Each row of a before or after table is a point. One or more steps were done to the points. Then noise was added and the rows were shuffled. The steps act on columns, c1 being the first. What was done? A step turns or swaps two columns, mirrors them in a line or flattens them onto one, adds a multiple of one to another, or multiplies or shifts one. Angles are multiples of 10 degrees, from the lower column toward the higher: turns from -170 to 170, lines from 10 to 170 but not 90. Use the fewest steps. Two steps may share a column if one is a turn and the other turns, adds or multiplies; they go together, in the order done. Otherwise the lowest column goes first.
In the rows, 128 means zero.

Before:
[[128 135 190]
 [173 198 182]
 [ 74 123 100]
 [ 98 110 101]
 [172 156 144]
 [120 187 137]
 [ 96 191 134]
 [ 89 161 124]
 [125  89  73]
 [102 120  95]]
After, 10 rows:
[[106 111  96]
 [ 80 126  88]
 [ 91 158 121]
 [166 154 150]
 [115 134 194]
 [ 94 191 131]
 [119 188 135]
 [129  89  80]
 [110 118  90]
 [167 202 191]]
Steps: turn c1 and c3 by 10 degrees

Before (13 x 4):
[[131  86 140 153]
 [130 113  95 219]
 [189 129 132 141]
 [111 151 179 100]
 [183 138 150 132]
 [ 89 146 200  74]
 [131 169 139  94]
 [125 111 208  67]
 [132 145 143 109]
 [182 103  84 134]
 [108 173 151  80]
 [119  97 116 183]
 [133  63  88 167]]
After, 13 rows:
[[136 124 195 132]
 [144 101 130 183]
 [ 98 130 181 138]
 [114 164 102  83]
 [ 85 110  65  74]
 [114 139 120 114]
 [118 162 127  99]
 [ 96 123  83  99]
 [160  90 152 164]
 [ 80 125 165 136]
 [ 64  72  92  68]
 [121  82 129 146]
 [160 132 144 218]]
Steps: add -0.5 times c3 to c2; turn c1 and c3 by 120 degrees

Before (13 x 8):
[[151  97 106 183 136 144 158 134]
 [ 90 176 134  85 156 111 105 155]
 [164 138 107  67  52  76 152 129]
 [130 112 128  47 119 132 115 120]
 [123  87  93 114 121 119 118 107]
 [168 124 100 124 139 160 146 144]
 [166 133 153 182  91 133 180 137]
 [144  86 139  77 162 115  85 147]
 [154 132 128 105 105 138 155 137]
 [130 115 124 161 161 137 191 115]
 [144  92 138 151 146 164 175 171]
 [198  97 127  84 161  79 103 116]
 [ 67 125  82 134 126 135 187 164]]
After (13 x 8):
[[161 155  69 158 138  36 149 115]
 [153 139 115 146 108 113 154 127]
 [ 65 123  95  94 117 127 190 187]
 [120  25  95 114 129 118 117 108]
 [168 115 104 117 107 155 144 133]
 [129  96 143  99 136 162 190 118]
 [200  53 102 163 187 136 101  95]
 [ 90 248 110 163 160 141 104 168]
 [152  50 145  72 120 142 158 126]
 [129  88  72 188 120 126 115 118]
 [145  26 104 174 156 151  81 141]
 [146  39 148 120 103 164 176 167]
 [166 138 185 104 105  96 180 127]]
Steps: add -0.3 times c1 to c8; multiply c2 by 2.5; mirror c3 and c4 in the line at 20 degrees; turn c5 and c6 by 60 degrees

Before:
[[107 180 110  69  87 174 153  94 123]
 [174 163  78 162 148 147  93  78  89]
 [189 101 158 155 146 135 156 127 104]
 [ 95 175  80  83 116  96 138 169 181]
 [126 108  79 167  97 104 148 161  89]
 [132 200 124 157 134 121 120 161 166]
 [126 174 130 159 152 163 122 113 170]
 [159 207 128  78 120 162 105 173 159]
 [145 113  91  83  76 158  98 152 116]
 [ 99 159 172 145  79  81  85 113 115]
 [119 202  85 149  97 123  73  88 180]
 [ 78 143 120 145 159 120 139 156 155]]
After:
[[134 199 124  98 162 158 121 130 105]
 [144 112  91 174 114  97  98 234 115]
 [ 94 174  81 174 158 187 137 165 109]
 [125 110  78  89 136 121 149 198 173]
 [125 174 129  98 130 128 123  78  75]
 [161 206 127 177 166 122 105 158  83]
 [174 162  81  93  95  89  94  73 147]
 [ 97 158 172 111  80 155  84 217 170]
 [120 203  85 106  69 166  73 173  92]
 [107 180 110 188  67  90 153 193 101]
 [187 101 158 100 141 108 156  93 143]
 [ 79 144 118 110 174 149 141  80 111]]
Steps: multiply c4 by -1; multiply c5 by 2; turn c5 and c8 by -70 degrees; turn c6 and c9 by -140 degrees

Before:
[[135 111 149 133 115 148 154 136 153 152 147]
 [126  85  92 114 148 135 114 131 159 122 100]
 [145 127 131 124 116 148 124 108 114 132  99]
 [122  99 137 165  92 133 159 105 160 117 140]
 [101 116  92 122 138 147 123 116 143 137 138]
 [139 106 143 112 144 140 129 105 132 129 134]
 [146 122  83 158 129 111 119 152 113 131 109]
 [139 145 145 154 145 116 148 130 156 137 166]
 [126 141  99 141 106 130 160 154 109 113 103]
 [104 125 121 137 125  93 119 153 167 118 157]
 [155 140 121 114  88  94 148 106 135 121 108]
 [113 134 140 138 119 122 158 144 145 150 108]
 [141  87 146 120 136 109 150 132 128 153 108]]
After, 13 rows:
[[140 105 142 112 144 105 131 134 126 123 134]
 [111 135 138 139 119 144 158 121 122 100 108]
 [156 141 122 115  92 128 152 249 117 130 107]
 [100 115  91 121 137 110 122  95 118 112 139]
 [122  98 134 166  94 107 158 150  96 121 141]
 [139 145 145 154 146 138 149 155 112 106 167]
 [123  85  94 114 149 127 112 107  98 118  99]
 [104 126 123 137 125 169 119 181  89 114 157]
 [145 124  83 156 128 155 117 136 144 132 109]
 [133 112 147 133 114 123 153  66 116  94 147]
 [144 126 131 122 117 102 125 105 145 130  98]
 [127 139  98 140 104 149 159  81 137 148 101]
 [141  89 145 119 134 140 147 171 140 106 106]]
Steps: turn c6 and c8 by -120 degrees; multiply c8 by 3; turn c9 and c10 by -150 degrees

Before:
[[ 82  85 128 127 145 112 149 115  78 102 109 131  90 183]
 [126 122 118 129  99  77 115  97 141 159 141 162 109 170]
 [110  80 136 135 152  87 167  68 100 147  83  78 158 104]
 [136 117  67 124 133 133 113 121 153 108 173  77 173 158]
 [ 90 110 105 147 115  74 119 144  71 126 111 163 169 181]
 [164 124  68 136 130 118 147 139 164 160 139 115  96 177]
 [164 126 133 103 171 142 188 114  80 168 118 121 167 129]
 [137 150 100 157 155  97 144 102  73 152 108  98  99  94]
 [ 75 148 131 148 139 160 131 136 129 145 110 156 122 119]
 [116  83  90 110 157 105 132  74 132 178 108 147 129 138]
 [ 92  64 152 110 171 124 119 128 127 173 119 145 136 135]
 [118  90  78 179 114 113 156  90 145 118 168 148  91 106]
 [ 75  69 110  87 150 149 150 143 160  98 133 135 101 103]
 [125 104 111 157 115 125  99 110 153 106 116 152 111 127]]
After:
[[141  86 104 149 153 122 161   8  70 148  84 127 157 155]
 [104  63 105 108 170 159 126 128 143 173 119 136 137 157]
 [ 92 130 116 125 100  94 115  67 164 159 140 134 109 109]
 [ 58  95  99 134 146 153 148 102 106 102 110 172  90 141]
 [103 165  80 142 130 191 142 150 136 161 139  90  95  72]
 [142 131  66 187 114 206 137  51 153 118 169 123  91 148]
 [114 118  71 112 159 192 138  21 146 179 108 135 128 133]
 [109 143 144 148 138 137 123 143 152 144 110 140 122 177]
 [128 121  99 146 116 167  91  92 160 106 116 119 111 131]
 [162 163 122 161 156 108 132  77  74 153 107 161  99 138]
 [146 123 129 125 170 138 193 101  98 168 118 166 168  96]
 [123  96  76  97 150 226 163 158 150  99 132 105 101 186]
 [106 159  73 121 132 214 115 113  97 109 173  81 173 106]
 [ 62 130  99 143 115 118 114 160 130 127 113 194 170 133]]
Steps: mirror c1 and c14 in the line at 150 degrees; turn c2 and c3 by 40 degrees; add -1.5 times c3 to c6; turn c4 and c7 by -20 degrees; multiply c8 by 2; turn c9 and c12 by -60 degrees

Before (8 x 18):
[[108 154 106 204  87  64 131 203 223 126 205 117  54 142  52 158  60 116]
 [153 157 137 121 136 127  76 141 116 135 141 133 156 109 213 127 128 142]
 [214 137 101 133 141 161 107 153  97 174  93 128 122 107 130  79 122 162]
 [152 127 136  96 148 130  81 118 107 189 111 155 115 144 144 100 135 170]
 [ 88 160 116 142 134 118  84 155 115  90 173 170 154 105 127 134 138 113]
 [121 114  79  95 146 156  70 107  90  68 111 101 151  48 160 133  74 116]
 [152 101 153 193 131 105 143 211 115 215  85 163  51 165 128  91  96 171]
 [ 74 172 112 125 116 116  39 152  94  98 136  87 136  96 164 157 145  75]]
After (8 x 18):
[[116 156 153 119 118 127 175 141 153 137 144 138 159 111 194 130  73 116]
 [114 163 179 141 134 113 151 155  86  99 173 174 152 106 137 135 139 147]
 [118 106  77 189 123 104 149 212 156 210  81 165  54 169 107  93 103  92]
 [ 91 115 216  94 118 158 130 104 119  84 111 102 155  49 110 132  65 144]
 [112 126 130  95 117 131 178 118 155 184 105 154 118 144 146 104 124  93]
 [225 159 147 207 144  66 117 202 107 130 206 119  56 143  30 157 127 129]
 [ 93 173 203 125 135 120 178 157  72 107 132  82 132 100 164 155 123 172]
 [ 91 135 151 135 116 165 145 155 219 178  94 130 116 109 124  74 123 101]]
Steps: swap c1 and c9; turn c3 and c10 by -20 degrees; turn c3 and c7 by 140 degrees; turn c5 and c18 by 160 degrees; multiply c5 by 0.4; turn c15 and c17 by -40 degrees

Before, 12 rows:
[[143 116 137  54 183 177 107  93 184 135 167 180  82  74 103 100 101 129
  123  62 174  75 161 100]
 [ 82 100  83  86 135 156 129 131 187 111 132  86 108  94 112 100 113 141
  162 127 165 181 185  66]
 [179 104 145 130 100 151  89 162 160 102  87 193 124 153 206 115 138  97
   66 140 130 167 147 179]
 [163 183 142 145 119  94 106  99 146 200  94 171 131  95 181  70 126  57
   65  54 139  96 129 101]
 [167 100 167  64  97 127 124 166 140 138  96 100  69 156 109  75 123 168
  152  51 165 180  86 161]
 [159 103 161  60 118 166 159 176  90 201  94  87 114 149 199 145 156 147
   80 105  92 141 115 122]
 [ 63 120 135 110 142  77 122  71 117 110 187 111  76 140 148 105 136 128
  150 112 178 157 127 159]
 [149  97  84 106 144 163  93  74 153 181 200  86 131 120 171 143 113 155
   61 130 128 147 145 113]
 [105 125 165 138 149  87 164 166 172 103 196 112  74  83 134 137 154 153
  130 143 121 133  84 159]
 [ 64 104 143 113 101  83 108 142 189 128  89 192 104 119 112 161 101  75
   61 150 159 159 150 113]
 [ 72 165 167 147 134 133 181  77 154 149  97 110 151 152 153  77 106 155
   48  93  88 148 168 158]
 [ 72 187  85 133  86  71 167  67  90 124 161  86 146  79 104 157 120 154
   66 155 197 148  87 162]]
After:
[[119 123 162 140 151  76 162 160 170 104 192 132 176 178 132 149 160 145
  131 147 108 128  87 161]
 [159 106 146 118  99  69 117 143 192 127  87 129 138  93 158  98  99 170
   61 154  67 112 151 115]
 [129  98  82 103 142 173  90  77 152 182 202 122 115 152 147  93 121 116
   63 132 150 175 140 110]
 [161  99  86  90 140 166 124 133 191 108 134 129 134 156 184 175 112 145
  166 131  81 112 182  68]
 [129 105 147 127 100 159 101 161 160 104  88 127  96  87 168 117 137 131
   62 141 184 207 149 182]
 [ 78 162 163 147 132 127 178  75 157 151  89 131  46 137 149 122 106  94
   45  95  75 154 170 161]
 [176 119 133 104 141  61 118  66 121 113 190 123 161 120 155 184 132 124
  153 108  61 149 130 158]
 [ 92 107 161  61 123 179 153 181  90 202  93 134 131 128 138 109 162 102
   74 102 161 199 121 126]
 [141 187 140 144 120  84 110  97 149 196  90 129  62  89  94 147 126 198
   64  51 160 183 129 102]
 [167  99 169  69  97 129 121 168 138 140  95 128 147 145 180 212 125  83
  152  50 161 111  82 163]
 [171 115 139  48 187 188 118  94 181 138 171 128 144 163  72 169 101 170
  124  62 141 109 157  97]
 [198 187  85 130  89  55 159  71  89 127 165 135 109 182 149  77 119 154
   68 157  72 100  92 158]]
Steps: swap c1 and c21; multiply c6 by 1.3; flatten c7 and c12 onto the line at 10 degrees; add -0.5 times c19 to c13; turn c13 and c16 by -140 degrees; turn c14 and c18 by -130 degrees; swap c15 and c22

Before:
[[159 107 168 129 142 130  89 110 164 138  26  75 137 143 149 178  92  94
  162 119 140 128 133  52  72 152 143 107 175 134 120 192]
 [192  77 101 117 109 124 181 162 116 159  59 138 163  67  54  84 102 160
  146 111  83 123 175 143 133 177 139 149 136 151 189 126]
 [108  79 117 116 105 156 146 131  70 204  88 125 120 132 133  99 171 112
  151  86 178 166  77 127 121 113  82 168 108 120 153 120]
 [112  69 145 135  90 109 119 158 158 144  51  76  98 123  43  80 138 160
  154 154 120 133  89  99 179 124  66 106 153 128 145 132]
 [112 172 134 134 154 117 158  91 130 176  69 118 112 175 108 161 122  93
  128  92 140 176 138  94 178 175  85  84  78 178  90 165]
 [145 125 124 169 134 163 135 150 117 136  89  83  82 131 121  68  66 124
  119  92  86  95  94 149 123 176  93  68  94  97  97 154]
 [186 159 153 142 130 136 131  93 132 145  67 138 113 116 158 130 152 136
  136 176 148  90  87 122 143 114 124 102 101 119 134 156]
 [ 86  66 181 146 141 177 183 161 157 176  80  86 197 116  94 155 149 159
   98 180  72 131 164 132  78 189  66 107  79 149 107 142]
 [156 169 107  85  98 194 183 118  57 149 126  71 174 108 156  97  88 125
   76  68  69 139  76  94 113 157 179  78  61 121 120 105]
 [154 109 166  66 148 105  93 151  81 143  81 162 151 113  46 112  89 101
   60  96 181  83 160  47 130 103 156 137  97 179 167  78]
 [ 90  77 110 127  88 121 174 111  97 166  47 156 161 111  59 175 152  83
   85  81 176 164 186 135  90 184 156  94  70 169 195 111]
 [189 146 187 135 155 131 134 152 152 154 120 177 146 161  60  91 146 138
  100 155 143  87 111 154 161 111  90 157 165 108  96 103]
 [158  86 184  65 161 120 129  96 163 167 110 124 155 181  84  88  69 172
   73 122 173 119 127 135 183 176 179 168  61 181  82 123]
 [ 85 156 125  96 167  80 171 206  98 141 125 119 159 134 157 135 149 134
  136 162 120 179 111  62 102 117  84 141  91 148 157 128]]
After:
[[115 169 109 162  99 195 176 118 157 148 172  73  80 105 157  97  85 126
   73  68  70  98  76  97 110  54 180  77  61 124 122 106]
 [195  65 181 112 137 175 187 161 189 177  81  85  58 114  92 155 148 158
   98 179  73 134 162 132  77 158  64 108  77 151 107 143]
 [207 107 170 126 138 130 107 112 150 140 210  74 117 143 149 177  95  94
  164 118 141 130 134  51  72 165 143 105 173 135 121 192]
 [156 125 124 108 135 162 142 149 176 138 166  82 174 135 121  68  66 123
  119  91  84 179  96 151 124 114  92  70  94 102  97 154]
 [158  76 101 141 109 125 182 163 178 160 249 136  96  66  53  86 105 159
  143 110  80 128 175 143 132 117 138 148 137 150 186 128]
 [155 156 125 131 173  81 173 203 117 141  61 122  99 133 155 135 151 134
  136 162 122  69 112  61 101  95  86 142  91 150 155 129]
 [210  71 146 117  90 105 119 157 124 143 129  74 157 124  44  81 141 159
  157 154 121 129  88  98 180 159  69 104 153 129 143 134]
 [177  78 115 121 105 156 144 132 113 203 109 126 136 133 131  98 171 113
  151  88 182  88  77 128 120  70  82 169 107 121 153 118]
 [150 160 151 135 130 137 137  93 114 144 235 136 143 117 158 132 151 136
  137 173 150 169  84 125 143 133 126 100 100 118 134 156]
 [160 108 164 205 151 108  79 151 104 143 182 162 106 113  45 114  86 100
   56  96 180 138 160  49 130  80 155 140 101 179 167  78]
 [224  76 108 111  89 119 169 108 183 162  99 158  97 115  61 175 149  82
   85  82 176  95 190 132  89  96 157  93  67 169 193 112]
 [129  86 182 188 158 119 125  96 178 166 180 125 101 181  88  88  68 172
   73 125 173 105 127 135 181 159 182 167  61 180  83 123]
 [192 172 135 101 157 119 170  95 172 178 123 115 143 176 111 160 121  93
  129  91 139  90 137  91 178 130  83  84  78 181  91 164]
 [101 147 189 143 157 132 126 153 108 155 223 175 108 160  61  93 144 136
  102 156 140 169 113 156 159 150  91 157 168 109  95 102]]
Steps: multiply c1 by 1.6; turn c1 and c11 by 110 degrees; turn c4 and c22 by 150 degrees; add 0.3 times c32 to c7; swap c9 and c26; multiply c13 by -1

Before:
[[ 97 105 152 146  87 104  89 111 158 107 135  96 121 114  98  84 143 150
  115  97 134 116 146  80 110 134 122 163 132 103 139 144 110 110 115 193
  136 111 147 114 135 137 161  98  64  86 161 141]
 [ 97 164 130 109 147 151 128 148 103 152 120 180 162 131 152 156 128 111
  125 148 178 172 123 188 148 142  87 134 139 127  68  83 133 156  90  86
  167 132 118 137 110 129 144 144 127 124 111 117]
 [129 121 110 142 131 162 118 127 116 168 117 152 152 104 158 173 156 100
  127 131 129 155 166 143 147 110 103 115 111 134  98  91 132 137 115 125
  158 156 124 144 108 115  96 154 127 145 125 132]
 [ 99  95 139 154  99 147  89 117 152 123 132  72  88 120  97  91 115 132
   84 138 124 124 119 108  95 179  86 173 133  88  99 155  70 147 108 139
  158  63 155 115 110 181 172 145  99 107 162 141]
 [105 150  75 111 142 130 128 130 155 142  67 148 131  99 131 145 141 127
  134 118 139 126 163 161 153 102 125 110  93 152 101  89 170 135 125 139
  142 148 139 140 117 140 127 146 140 138 114 123]
 [126 149  95  87 126 135 111 137 138 189 102 138 149 134 124 169 136 107
  146 142 152 146 155 136 146 102 131 117 141 162  89 102 123 122 107 121
  172 144 125 130  98 122 148 152 143 173 116 106]
 [ 98 115 141 153  89 153 110  99 148  94 154 104 110 122  82 116  86 151
   73 148 110 103 118  88  80 152  90 169 122 127 117 196  66 138 119 159
  160 106 137 105 121 155 185 135  84  69 142 138]
 [ 99 129  97 105 134 130 121 141 151 194 118 162 169 105 111 136 139 112
  135 101 116 139 161 139 158  99 135 104 109 145 102  65 128 122 151 142
  112 155 148 148  80 130 124 117 151 114 121 114]
 [100 139  87 116 105 164 109 133 146 180 107 135 151 115 119 118 134 116
  139 107 121 143 152 139 141 121 115 106 107 163 141 142 164  91 108 140
  102 148 155 162 103 128 121 125 135 160 114  98]]
After (9 x 48):
[[ 88 151  74 108 124 131 129 128 154  93  80 145 127  98 130 142 146 128
  135 117 126 122 165  91 143 102 128 110 113 199 102  92 166 135 156 138
  143 147 139 143 122 143 129 148 138 134 114 125]
 [104 103 154 149 151 105  92 109 156 115 150  91 119 113  93  88 145 151
  117  98 147 125 140 178 130 133 120 162 148  50 142 145 107 112 123 188
  135 107 150  88 128 138 160  98  62  87 160 143]
 [115 121 108 140 133 159 119 128 116 131  91 152 153  99 161 175 157 101
  126 129 118 111 170 101 115 107 102 116 112 144 104  91 131 134 114 124
  154 159 121 141 110 117  99 152 125 141 121 131]
 [112  95 140 155 139 145  89 122 151 115 135  75  87 121  98  95 116 129
   83 138 154 143 120 161 118 178  85 172 150   8 101 155  71 148 108 133
  160  60 155 101 110 178 168 138  98 105 164 141]
 [106 115 143 149 144 150 111  99 146 120 169  99 109 125  81 111  90 147
   73 147 117 153 115 187 122 154  89 168 143 129 112 194  62 137 118 158
  159 108 141  82 122 155 187 134  83  66 140 141]
 [ 90 136  84 114 163 161 106 131 145 119  75 141 153 114 117 117 135 114
  135 108 120 121 153 111 124 121 115 107 135 230 141 142 164  93 107 143
   98 149 154 138 101 129 122 122 132 160 116  98]
 [111 163 134 104 119 148 132 145 104 105 104 180 161 135 150 160 126 108
  125 148 155 125 117  57  99 144  84 135 154 123  65  82 133 155  95  89
  166 133 119 147 108 124 144 145 126 126 110 114]
 [ 90 132 100 101 139 126 127 145 150 161  64 160 171 108 113 134 138 115
  139 100 102 104 164 104 134 101 139 105 131 180 104  66 128 125 132 144
  114 155 153 149  83 133 127 121 152 117 116 119]
 [134 143 101  91 130 135 113 138 138 121  57 137 151 136 122 169 132 108
  148 142 147 107 153 104 118 104 132 121 137 229  88 103 124 123 105 123
  168 144 121 129  99 121 147 152 143 176 118 103]]
Steps: turn c1 and c29 by -40 degrees; mirror c5 and c40 in the line at 70 degrees; turn c10 and c11 by -60 degrees; turn c10 and c35 by -40 degrees; add -0.5 times c12 to c21; turn c22 and c25 by -60 degrees; turn c22 and c24 by -150 degrees; multiply c30 by 3
